Rows are points. Each copy is the shape, with its points in the same order, stretched, turned, moved and blurred by noise. Some copies are also mirrored. Which?

Shape:
+0.24  +0.94  -0.10
-0.38  -0.24  -0.17
-0.27  -0.43  -0.24
+0.27  +0.75  -0.29
+0.42  +0.26  +0.35
-0.19  -0.15  +0.58
+0.30  +0.44  -0.04
Copy 1:
-0.51  +0.86  -0.26
+0.36  -0.05  -0.54
+0.34  -0.27  -0.49
-0.58  +0.67  -0.37
-0.16  +0.32  +0.37
+0.59  +0.17  +0.18
-0.32  +0.41  -0.08
Copy 1 is: mirrored
Copy 2 (7 x 3):
-0.62  +0.64  +0.49
+0.07  -0.21  -0.46
+0.06  -0.36  -0.42
-0.69  +0.39  +0.37
-0.15  +0.12  +0.69
+0.49  +0.05  +0.18
-0.42  +0.19  +0.38
Copy 2 is: mirrored
Copy 3, 7 rows:
-0.66  +0.84  -0.01
+0.59  -0.03  +0.15
+0.61  -0.15  +0.01
-0.46  +0.74  -0.25
-0.72  +0.02  -0.01
-0.11  -0.33  +0.50
-0.45  +0.37  -0.16
Copy 3 is: mirrored
Copy 4 (7 x 3):
+0.23  +0.34  -0.90
-0.40  -0.45  -0.01
-0.27  -0.57  +0.15
+0.33  +0.11  -0.88
+0.20  +0.29  -0.05
-0.48  +0.29  +0.24
+0.23  +0.18  -0.55
Copy 4 is: only turned

Shape, 9 rows:
+0.24  +0.69  +0.11  -0.25  -0.47  +0.43
+0.20  -0.01  +0.01  +0.33  -0.45  -0.16
-0.09  +0.03  -0.29  -0.18  +0.68  +0.19
-0.45  -0.56  -0.37  -0.50  +0.19  -0.20
+0.22  -0.66  -0.43  -0.09  +0.19  -0.13
-0.13  -0.20  -0.77  +0.40  -0.32  -0.55
+0.71  +0.80  +0.00  -0.24  -0.22  -0.56
-0.61  +0.27  -0.62  -0.67  -0.05  -0.72
-0.35  -0.01  +0.58  -0.62  +0.43  +0.41
Copy 1:
-0.46  +0.63  +0.09  -0.16  -0.09  +0.74
-0.19  +0.35  -0.24  +0.43  -0.21  +0.05
+0.08  -0.32  +0.21  -0.24  +0.53  +0.46
+0.19  -0.70  -0.28  -0.44  -0.10  -0.03
+0.41  -0.43  -0.43  +0.10  -0.12  +0.33
-0.23  +0.02  -0.87  +0.45  +0.13  -0.09
+0.18  +1.04  -0.17  -0.21  +0.22  +0.22
-0.34  -0.08  -0.54  -0.68  +0.37  -0.30
-0.04  -0.35  +0.86  -0.62  -0.24  +0.18
Copy 1 is: only turned
Copy 2:
+0.46  +0.18  -0.48  +0.10  -0.21  +0.66
-0.13  +0.20  +0.20  -0.02  -0.60  +0.07
-0.43  +0.03  -0.18  -0.12  +0.70  +0.36
-0.65  -0.50  -0.40  -0.30  +0.12  -0.22
-0.52  +0.05  +0.08  -0.79  +0.13  -0.10
-0.77  +0.50  -0.03  -0.03  -0.50  -0.56
+0.71  +0.64  +0.02  +0.34  -0.01  -0.29
-0.34  -0.10  -0.80  +0.45  -0.04  -0.70
-0.02  -0.83  -0.28  +0.04  +0.57  +0.79
Copy 2 is: mirrored

Shape (14 x 9):
+0.39  -0.12  +0.74  +0.26  -0.03  -0.25  +0.30  -0.03  -0.13
+0.84  +0.59  -0.15  -0.10  +0.21  +0.27  +0.34  -0.39  -0.39
+0.02  +0.34  -0.12  -0.34  +0.19  +0.42  -0.08  -0.50  -0.04
-0.14  -0.96  -0.13  -0.03  -0.03  -0.22  -0.52  -0.43  +0.58
+0.22  +0.35  +0.19  -0.19  -0.64  +0.61  -0.03  -0.26  +0.22
+0.39  -0.05  +0.19  -0.10  -0.05  +0.84  -0.17  -0.27  +0.44
-0.07  -0.23  -0.12  -0.54  +0.04  -0.09  +0.27  -0.07  +0.28
+0.57  -0.13  -0.29  -1.15  -0.60  +0.27  -0.09  -0.15  -0.12
-0.22  +0.91  -0.70  +0.54  +0.25  -0.11  +0.51  +0.02  +0.11
+0.62  -0.61  -0.48  +0.09  -0.69  -0.65  +0.60  -0.17  +0.34
+0.26  +0.17  +0.35  +0.21  +0.27  -0.02  -0.06  -1.01  -0.30
-0.52  -0.54  -0.13  -0.01  -0.36  +0.52  +0.69  +0.26  -0.14
+0.08  +0.16  -0.26  +0.13  -0.52  +0.77  +0.21  +0.56  -0.27
+0.50  +0.08  +0.78  +0.22  +0.62  -0.34  -0.33  -0.62  -0.03
Copy 1, 14 rows:
+0.20  -0.53  +0.32  +0.23  -0.04  -0.66  +0.28  -0.03  +0.06
+0.66  -0.10  -0.28  +0.06  -0.27  +0.01  +0.53  -0.30  -0.81
+0.11  +0.26  -0.01  -0.26  -0.05  +0.40  +0.35  -0.36  -0.43
+0.07  +0.27  -0.02  -0.38  +0.83  -0.16  -0.47  -0.69  +0.92
-0.01  -0.14  -0.19  +0.07  -0.41  +0.65  +0.57  -0.36  +0.35
+0.05  +0.12  -0.02  +0.06  +0.17  +0.45  +0.94  -0.26  +0.53
-0.12  -0.07  -0.34  -0.79  +0.14  -0.25  +0.18  -0.39  +0.04
+0.62  -0.58  -0.78  -0.88  -0.32  +0.59  +0.58  -0.77  +0.35
-0.55  +0.48  -0.64  +0.24  -0.12  -0.34  -0.32  +0.19  -0.95
+0.19  -0.52  -1.05  +0.00  +0.00  -0.90  -0.39  -0.90  +0.48
+0.35  -0.04  +0.53  +0.15  +0.09  -0.04  -0.14  -0.55  -0.44
-0.96  -0.71  -0.58  -0.37  +0.49  -0.26  +0.51  -0.24  -0.06
-0.25  -0.66  -0.85  +0.08  +0.15  +0.40  +0.66  +0.20  -0.07
+0.62  +0.14  +0.90  +0.20  +0.08  -0.54  +0.00  +0.01  +0.02
Copy 1 is: only turned
Copy 2, 14 rows:
-0.03  -0.16  +0.49  +0.39  +0.28  +0.24  +0.05  +0.28  +0.21
-0.92  -0.13  -0.48  +0.16  +0.19  +0.15  +0.07  +0.20  +0.04
-0.44  -0.13  -0.17  -0.32  +0.04  -0.07  -0.45  -0.11  -0.25
+0.65  -0.50  +0.30  -0.53  -0.47  -0.28  -0.83  +0.08  +0.62
-0.43  -0.01  +0.12  +0.09  -0.43  +0.51  -0.54  -0.06  -0.27
-0.10  -0.10  -0.15  +0.00  -0.07  +0.46  -0.98  +0.04  +0.10
-0.06  -0.07  +0.43  -0.67  +0.03  +0.24  -0.16  +0.12  +0.18
-0.57  -0.84  +0.26  -0.71  -0.55  +0.57  -0.22  +0.34  -0.21
-0.32  +1.04  -0.61  -0.11  -0.04  -0.24  +0.44  -0.03  +0.11
-0.25  -0.16  +0.28  -0.22  -0.75  +0.33  +0.32  +0.20  +1.04
-0.56  -0.40  -0.02  +0.35  +0.16  -0.44  -0.38  -0.21  +0.07
+0.44  -0.05  +0.22  -0.47  +0.06  +0.82  +0.24  -0.64  -0.05
+0.24  +0.07  -0.39  -0.10  -0.31  +0.81  +0.19  -0.02  -0.36
-0.22  -0.33  +0.22  +0.42  +0.44  -0.54  -0.58  +0.47  +0.24
Copy 2 is: mirrored
Copy 3:
+0.09  -0.13  +0.61  +0.44  +0.15  -0.65  +0.07  +0.20  +0.23
+0.48  +0.11  -0.21  +0.15  -0.16  -0.41  +0.76  -0.33  +0.26
+0.24  +0.09  +0.11  -0.18  -0.06  +0.37  +0.40  -0.37  +0.02
+0.06  -0.30  +0.09  -0.19  -0.36  +0.23  -0.92  +0.10  +0.55
+0.49  +0.33  +0.52  +0.35  -0.46  +0.43  +0.38  +0.05  +0.14
+0.57  +0.02  +0.38  +0.16  -0.18  +0.54  +0.27  +0.05  +0.59
-0.45  -0.18  +0.13  -0.09  -0.42  +0.03  +0.17  +0.11  +0.28
+0.36  -0.21  -0.07  -0.30  -0.89  +0.13  +0.64  +0.47  -0.20
-0.41  +1.02  -0.37  +0.47  -0.11  -0.25  +0.29  -0.71  +0.55
-0.18  -0.26  -0.30  +0.78  -1.09  -0.79  -0.31  +0.11  +0.61
+0.61  -0.23  +0.33  +0.14  +0.09  -0.21  -0.02  -0.72  +0.06
-0.52  -0.12  -0.15  +0.95  -0.02  +0.60  +0.02  +0.31  +0.00
+0.23  +0.62  -0.26  +0.68  -0.05  +0.28  +0.35  +0.48  -0.05
+0.49  -0.21  +0.70  -0.30  +0.36  -0.64  -0.04  -0.33  +0.34
Copy 3 is: only turned

Shape, 16 rows:
+0.14  -0.37  +0.02  +0.46  +0.31  +0.71  +0.61  -0.15  -0.76  +0.28  +0.02
+0.01  -0.59  -0.21  -0.15  +0.16  -0.52  +0.83  -0.02  +0.27  -1.25  -0.37
+0.64  -0.27  +0.28  +0.50  +0.30  +0.31  +0.26  -0.20  +0.34  +0.31  +0.23
-0.11  +0.06  -0.01  -0.84  +0.38  -0.26  -0.11  +0.05  +0.13  -0.64  +0.69
+0.17  -0.31  -0.07  +0.47  -0.03  -0.11  -0.51  -0.26  -0.19  -0.20  +0.25
-0.55  -0.50  -0.63  -0.21  +0.62  +0.13  +0.01  +0.37  +0.23  -0.18  +0.51
-0.50  -0.37  +0.18  -0.49  -0.17  +0.08  -0.24  +0.61  +0.27  +0.12  -0.33
-0.07  -0.29  -0.68  -0.90  -0.21  -0.19  -0.28  +0.13  -0.07  +0.23  +0.32
-1.17  -0.13  -0.17  -0.58  -0.25  +0.40  -0.44  -0.39  +0.58  -0.43  -0.76
-0.25  -0.89  -0.02  -0.35  +0.03  +0.32  +0.49  -0.41  +0.19  +0.23  +0.71
+0.26  -0.15  -0.09  +0.83  +0.40  -0.26  +0.44  -0.31  -0.42  -0.14  -0.41
-0.08  -0.09  +0.45  +0.55  +0.38  +0.40  +0.25  -0.02  +0.10  -0.28  +0.15
+0.40  +0.33  -0.17  -0.07  -0.62  +0.37  +0.21  -0.26  +0.00  -1.09  +0.20
+0.61  -0.36  -0.39  -0.21  -0.02  +0.22  +0.19  -0.55  +0.21  +0.53  +0.73
-0.51  +0.37  +0.22  -0.11  -0.49  -0.07  +0.30  +0.44  +0.20  +0.02  +0.09
+0.03  +0.11  -0.24  +0.17  -0.28  -0.06  -0.77  +0.19  -0.29  +0.28  +0.21
Copy 1:
-0.41  +0.67  -0.07  +0.88  +0.06  +0.47  +0.25  +0.61  -0.56  +0.17  +0.05
+0.57  -0.32  +0.49  +0.19  -0.47  -0.17  +0.58  -0.01  -0.98  -0.46  -0.78
+0.17  -0.38  +0.05  +0.67  +0.07  +0.50  +0.07  +0.73  -0.02  +0.55  +0.04
+0.99  +0.09  -0.09  +0.04  -0.24  -0.66  +0.29  -0.48  -0.39  +0.06  +0.40
+0.02  -0.27  +0.03  +0.23  -0.13  -0.27  -0.21  +0.27  -0.58  +0.71  +0.24
+0.23  -0.08  -0.65  +0.34  +0.48  -0.17  +0.16  -0.43  -0.59  +0.30  -0.23
-0.38  -0.28  -0.15  -0.76  -0.08  +0.24  +0.34  -0.59  -0.12  +0.03  -0.18
+0.60  +0.29  -0.62  -0.16  -0.21  +0.31  -0.36  -0.55  -0.45  +0.60  -0.07
-0.82  -0.47  +0.25  -0.62  -0.02  +0.43  -0.40  -1.49  -0.43  -0.62  -0.27
+0.25  -0.21  -0.75  +0.79  -0.44  +0.30  +0.07  -0.16  -0.01  +0.36  +0.10
-0.16  +0.27  +0.52  +0.78  +0.09  +0.01  +0.11  +0.63  -0.69  +0.42  -0.50
-0.25  -0.20  +0.19  +0.43  +0.09  -0.18  +0.35  +0.42  -0.15  -0.17  +0.18
+0.78  -0.13  +0.22  -0.12  -0.69  -0.04  -0.22  +0.29  -0.86  -0.95  +0.53
+0.69  +0.00  -0.60  +0.90  -0.30  +0.38  -0.42  +0.38  -0.15  +0.69  +0.18
-0.06  +0.18  -0.01  -0.51  -0.22  -0.22  +0.04  +0.14  +0.27  -0.55  +0.10
+0.03  +0.18  -0.16  -0.34  +0.15  -0.18  -0.45  +0.19  -0.46  +0.63  +0.37
Copy 1 is: only turned
Copy 2 (16 x 11):
-0.04  +0.13  +0.03  -0.05  -0.24  +0.08  +0.37  -0.19  -0.33  +0.30  +1.41
+0.65  -0.05  -0.25  -0.53  +0.54  -0.02  +0.77  +0.99  +0.41  -0.56  +0.47
+0.33  +0.05  +0.18  +0.29  +0.55  -0.02  -0.34  -0.05  -0.09  -0.08  +1.08
-0.03  +0.91  -0.45  -0.41  +0.18  -0.63  -0.03  +0.20  +0.37  -0.22  -0.18
-0.50  -0.12  -0.06  +0.30  +0.00  -0.44  +0.11  +0.44  -0.05  -0.27  +0.32
+0.06  +0.71  -0.48  +0.12  +0.04  -0.31  +0.11  +0.64  +0.07  +0.59  -0.06
-0.01  +0.24  +0.10  -0.42  -0.05  +0.33  -0.25  +0.68  +0.71  +0.26  -0.41
-0.07  +0.15  -0.44  +0.13  -0.45  -0.38  -0.05  +0.00  +0.74  +0.15  -0.48
-0.25  +0.60  -0.06  +0.22  +0.22  +0.91  +0.61  +0.26  +0.75  -0.03  -0.54
+0.47  +0.62  -0.05  +0.33  -0.14  -0.19  +0.09  +0.21  +0.77  -0.01  +1.03
+0.15  -0.36  +0.28  -0.05  +0.21  -0.12  +0.73  +0.29  -0.36  -0.12  +0.82
-0.01  +0.39  +0.08  -0.13  +0.31  +0.20  +0.05  +0.37  -0.32  -0.21  +0.91
-0.10  +0.11  -0.73  -0.12  -0.37  +0.16  +0.33  -0.06  -0.21  -1.08  +0.51
+0.35  +0.08  -0.17  +0.73  -0.03  -0.44  -0.13  -0.57  +0.39  -0.17  +0.72
+0.48  +0.55  +0.39  -0.29  -0.57  +0.34  +0.00  +0.20  +0.05  -0.14  -0.18
-0.56  -0.11  +0.04  +0.27  -0.58  -0.32  -0.12  +0.01  -0.07  -0.01  -0.34
Copy 2 is: only turned

Shape, 16 rows:
+0.13  +0.06  -0.37  +0.08  +0.65  +0.39  -0.04  -0.59  -0.13  +0.53  +0.28  +0.01
+0.09  +0.24  -0.06  +0.30  -0.09  +0.58  +0.46  -0.04  -0.08  +0.28  -0.56  +0.20
+0.10  +0.17  +0.23  +0.48  -0.09  -0.06  -0.76  -0.44  -0.72  -0.11  -0.64  -0.22
+0.06  -0.14  -0.08  +0.24  -0.23  -1.13  +0.29  -0.49  +0.08  +0.34  +0.20  +0.22
-0.02  -0.02  -0.95  +0.00  -0.07  +0.12  -0.34  +0.62  -0.10  +0.46  +0.25  -0.04
-0.21  -0.13  +0.21  +0.48  -0.28  +0.60  +0.38  -0.62  -0.23  +0.20  +0.06  -0.33
+0.08  +0.17  -0.37  -0.18  -0.25  +0.19  +0.40  -0.45  -0.10  +0.29  -0.25  -0.15
-0.11  -0.56  +0.28  +0.44  -0.19  +0.27  +0.11  -0.23  +0.02  +0.44  -0.48  +0.02
-0.21  -1.02  -0.06  -0.50  +0.10  +0.48  +0.41  +0.54  -0.60  -0.73  +0.12  +0.65
+0.27  -0.36  +0.30  -0.05  -0.20  +0.43  +0.45  -0.18  +0.01  +0.21  +0.25  -0.34
-0.17  -0.11  +0.34  -0.51  +0.38  +0.60  -0.49  -0.35  -0.09  -0.71  +0.03  +0.24
+0.15  +0.12  +0.14  -1.18  +0.32  +0.18  +0.42  +0.03  -1.22  +0.53  +0.15  -0.26
-0.10  +0.13  -0.37  +0.31  -0.31  +0.14  -0.29  -0.31  +0.00  -0.20  -0.12  +0.96
-0.03  +0.11  -0.15  -0.30  -0.39  -0.02  -0.79  -0.49  -0.08  +0.61  +0.28  -0.07
+0.11  -0.50  -0.56  -0.53  -0.33  +0.15  +0.03  -0.22  +0.08  +0.41  -0.12  -0.28
-0.79  +0.15  -0.67  +0.32  +0.55  -0.41  +0.44  +0.10  +0.12  +0.33  +0.03  -0.18
Copy 1, 16 rows:
+0.54  +0.56  -0.17  +0.39  +0.44  +1.08  +0.34  -0.45  +0.22  +0.06  -0.13  -0.20
-0.36  +0.23  +0.09  +0.66  -0.51  +0.25  +0.25  +0.04  +0.50  -0.06  -0.33  -0.13
+0.58  +0.15  -0.40  +0.70  -0.46  -0.50  +0.62  -0.67  -0.05  -0.72  +0.10  -0.22
-0.16  +0.58  -0.57  +0.43  +0.45  -0.20  +0.25  -0.13  -0.68  +0.80  +0.16  +0.44
+0.01  +0.82  -0.71  -0.18  +0.27  +0.15  -0.34  +0.19  +0.20  +0.09  +0.26  -0.80
+0.27  -0.24  -0.30  +0.81  -0.37  +0.71  +0.23  +0.07  -0.33  +0.02  -0.32  -0.36
-0.42  +0.40  -0.48  +0.53  -0.12  +0.57  +0.11  -0.19  -0.11  -0.05  -0.46  -0.10
+0.13  -0.30  -0.27  +0.55  -0.50  -0.08  +0.50  -0.22  +0.21  +0.46  -0.18  -0.54
+0.00  -1.08  -0.82  -0.93  -0.12  +0.24  +0.44  +1.04  +0.79  -0.14  +0.18  +0.14
+0.24  -0.05  -0.22  +0.06  -0.62  +0.79  +0.24  +0.04  -0.49  +0.23  -0.47  -0.07
+0.53  -0.78  -0.03  -0.46  +0.04  +0.32  +0.04  -0.16  +0.54  -0.76  -0.19  -0.05
-0.50  +0.30  -0.44  -0.60  -0.34  +1.32  +1.05  -0.38  -0.55  -0.81  +0.75  +0.16
+0.15  +0.08  -0.24  +0.56  +0.10  -0.24  -0.57  -0.06  +0.81  +0.10  +0.24  +0.24
+0.33  +0.40  -0.39  +0.06  -0.10  +0.39  -0.35  -0.89  -0.53  +0.05  +0.41  -0.48
-0.13  +0.26  -1.00  -0.27  -0.08  +0.49  +0.07  -0.31  -0.12  +0.35  -0.33  -0.43
-0.55  +0.54  -0.28  +0.64  +1.14  +0.13  +0.18  +0.52  -0.14  +0.17  +0.02  -0.72
Copy 1 is: mirrored
Copy 2 (16 x 12):
-0.52  +0.28  -0.34  +0.46  -0.11  -0.44  -0.24  -0.57  +0.68  +0.18  -0.28  +0.36
-0.53  -0.18  +0.05  -0.28  -0.05  -0.01  +0.14  +0.35  +0.58  +0.00  -0.19  +0.19
-0.21  -0.24  -0.08  +0.06  -0.77  -0.42  -0.26  -0.08  -0.30  +0.61  -0.99  +0.80
+0.56  +0.11  -0.69  -0.27  -0.48  -0.67  +0.45  -0.15  -0.08  -0.08  +0.30  +0.41
-0.08  +0.13  -0.44  +0.67  +0.33  +0.32  -0.39  +0.28  -0.02  +0.75  +0.14  +0.24
-0.50  -0.15  -0.07  -0.13  -0.39  +0.47  +0.52  -0.42  +0.56  +0.17  -0.13  +0.15
-0.39  -0.09  -0.61  -0.18  -0.34  +0.05  +0.12  +0.18  +0.54  -0.16  -0.29  -0.01
+0.02  -0.68  +0.02  -0.33  -0.12  -0.09  +0.13  -0.14  +0.31  +0.52  -0.28  +0.05
-0.53  -0.44  +0.32  -0.61  +0.96  +0.17  -0.65  -0.50  -0.73  -0.25  +0.36  -0.23
-0.12  -0.18  +0.00  -0.09  -0.35  +0.47  +0.09  -0.20  +0.49  -0.24  +0.17  -0.40
-0.02  +0.20  +0.52  -0.27  +0.22  +0.12  -0.91  -0.58  -0.19  -0.28  -0.96  +0.21
-0.94  -0.11  -0.87  -0.85  -0.65  -0.20  -0.91  -0.23  +0.44  -0.25  +0.46  -0.06
+0.19  +0.01  +0.04  +0.17  +0.46  -0.18  -0.02  -0.06  -0.11  -0.04  -0.47  +1.14
+0.57  -0.06  -0.53  +0.24  -0.39  +0.15  -0.44  -0.26  +0.34  +0.48  -0.40  +0.76
+0.15  -0.43  -0.60  -0.06  -0.02  +0.35  -0.28  +0.09  +0.36  +0.09  -0.34  -0.43
-0.47  +0.48  -0.62  -0.15  +0.25  -0.18  +0.27  -0.07  -0.08  +0.78  +0.18  -0.12
Copy 2 is: mirrored
